Each point is reached from the start by the listed moves, each made once or not at all, plus a little noise. Say if it took an odd or an even number of moves. Then give how often each move was made.

Moves:
(1): [ 4.2  2.9 -3.2]
(2): [-2.2  2.7  3.5]
(3): [ 2.2 -0.9  2.2]
Start: [-1.1  0.6 -0.3]
Points:
[ 0.7  6.0 -0.1] -> even (1, 1, 0)
[3.0 5.2 2.1] -> odd (1, 1, 1)
[-3.4  3.4  3.1] -> odd (0, 1, 0)

Moves:
(1): [ 3.7 -0.3  1.0 -0.9 -0.6 -1.1 -0.4 -0.5  0.7  2.1  0.3  0.8  1.0]
(2): [ 0.7  3.5  0.1  2.0  1.6  0.8 -0.6  0.0  0.7  0.3  1.7  2.7  0.3]
(3): [-1.1 -0.2  3.1 -0.3 -0.2 -1.3 -1.6  0.2 -4.1  1.0  1.2 -0.7 -0.1]
(4): [ 0.8 -1.7  0.7  4.4 -0.2 -0.3 -1.1 -0.3  0.6 -0.1 -1.9 -1.7  0.4]
(5): [ 0.3 -0.3  0.1 -1.7  4.6  0.9  0.4  1.8 -0.6  3.0 -2.4 -0.3  1.2]
(6): [ 0.6 -1.2  0.8  0.3 -1.7  4.9  0.0  0.2  1.5  0.8  0.4  0.9  0.2]
(7): [-0.2  0.6  2.2  0.3  0.4 -1.0  3.9  0.6  0.7 -0.2 -0.4 -0.1 -0.6]
(8): [ 0.3 -3.7 -0.5 -1.4 -2.4 -1.1 -0.8  5.0  1.1  0.4  1.3  3.2  1.5]
(9): [-1.7  1.7  2.4 -0.6  0.9  0.3 -1.0 -0.3  4.4 -1.2  0.5 -0.7 -1.0]
(10): [-1.5  0.3 -1.2 -0.2 -1.6 -2.1  0.4  0.0 -0.1  4.5  0.2 -0.9 -0.5]
(11): [ 0.2 -3.5 -1.8  1.1  2.1  2.4  0.9  0.1  1.6  1.1  5.5 -0.1  2.8]
(12): [-1.9 -1.5 -0.1 -0.1  0.6 -1.5  0.4 -3.4  0.2  0.0 -1.4  4.6  1.6]
Start: [ 0.5 -0.2  0.3  2.2  1.1  1.1 -1.9  2.6  3.3  1.9  2.7 -2.6  2.0]
Points:
[-0.3  3.8  4.8  1.0  6.9 -2.6  0.9  0.7  9.3 10.2  1.3  3.7  3.9] -> odd (1, 1, 0, 0, 1, 0, 1, 0, 1, 1, 0, 1)
[-1.4 -8.0 -0.4  5.0 -4.3  0.9 -3.1  4.4  6.7  7.4  1.2  3.4  5.3] -> odd (0, 0, 0, 1, 0, 1, 0, 1, 0, 1, 0, 1)
[-1.2  0.4  4.2  3.9  1.2  4.1 -3.8 -0.7  1.6  3.9  4.7  5.0  4.0] -> even (0, 1, 1, 0, 0, 1, 0, 0, 0, 0, 0, 1)
[ 0.6  1.9  7.2  0.9 -0.9 -4.5 -2.0  7.3  6.7  8.9  7.6  1.9  2.8] -> odd (1, 1, 1, 0, 0, 0, 1, 1, 1, 1, 0, 0)
[ 1.1 -1.6  4.4  0.7  0.3  4.0 -3.3 -1.7 10.1  3.4  2.5  3.1  4.1] -> even (1, 0, 0, 0, 0, 1, 0, 0, 1, 0, 0, 1)
[-1.4 -3.7  6.9  5.0  4.1  3.9 -6.4  5.7  6.9  6.1  2.2  5.3  6.3] -> even (0, 1, 1, 1, 1, 1, 0, 1, 1, 0, 0, 1)
